Rows are points. Examples show where two turns around zero, p and q, send a point. Where does a point land after both, in the order given? Backwards means that the second turn is done in reverse. Each puzzle has new turns, and all numbers are rounded.

Turn p:
-0.08; +0.30 -> -0.06; -0.31
-0.08; +0.26 -> -0.04; -0.27
+0.02; +0.00 -> -0.02; +0.01
+0.42; -0.18 -> -0.30; +0.34
-0.27; -0.38 -> +0.41; +0.23
Turn q:
+0.03; -0.02 -> +0.04; +0.01
+0.01; -0.52 -> +0.37; -0.36
+0.10; +0.39 -> -0.20; +0.35
-0.15; +0.15 -> -0.21; +0.00
Where do these land?
q, then p: +0.13; -0.37 -> -0.24; +0.31
q, then p: -0.26; +0.35 -> +0.36; -0.24
q, then p: +0.12; +0.02 -> -0.11; -0.06

Turn p:
-0.05; -0.23; +0.24; -0.07 -> +0.12; +0.32; +0.03; -0.04
+0.49; +0.17; -0.13; +0.38 -> -0.51; -0.21; +0.34; +0.07
+0.14; +0.14; -0.44; +0.17 -> -0.17; -0.45; +0.12; -0.12
-0.16; +0.07; +0.15; -0.43 -> +0.38; +0.09; -0.16; +0.25
-0.05; -0.36; +0.05; +0.13 -> +0.02; +0.22; +0.10; -0.30
-0.37; +0.21; +0.13; -0.18 -> +0.17; +0.03; -0.43; +0.14
Turn q:
+0.09; -0.35; +0.33; -0.17 -> -0.07; -0.28; +0.28; -0.33
-0.34; -0.20; -0.25; -0.24 -> -0.46; +0.02; +0.15; +0.21
-0.35; -0.31; +0.22; +0.12 -> -0.32; +0.18; +0.15; -0.36
+0.36; +0.10; -0.18; +0.05 -> +0.35; -0.04; +0.04; +0.22
+0.29; +0.11; +0.21; +0.07 -> +0.32; -0.13; -0.07; -0.15
-0.01; +0.35; -0.37; +0.36 -> +0.21; +0.43; -0.24; +0.32
-0.05; +0.29; +0.04; -0.20 -> -0.05; -0.17; -0.30; +0.09
Where do these land?
p, then q: -0.02; -0.01; +0.23; -0.08 -> +0.14; +0.10; -0.17; +0.06
q, then p backwards: -0.29; -0.08; +0.04; -0.18 -> +0.07; +0.13; -0.01; +0.32
q, then p: -0.08; +0.14; -0.15; -0.18 -> -0.11; -0.05; -0.07; -0.25
p, then q: -0.07; -0.29; -0.18; -0.03 -> +0.03; -0.35; +0.04; +0.01
p, then q: -0.13; +0.04; -0.09; +0.31 -> -0.32; -0.04; +0.03; +0.14
q, then p: -0.31; +0.05; -0.23; +0.02 -> -0.15; -0.14; -0.32; -0.07
p, then q: +0.90; +0.14; +0.37; +0.14 -> -0.11; +0.43; -0.46; -0.76
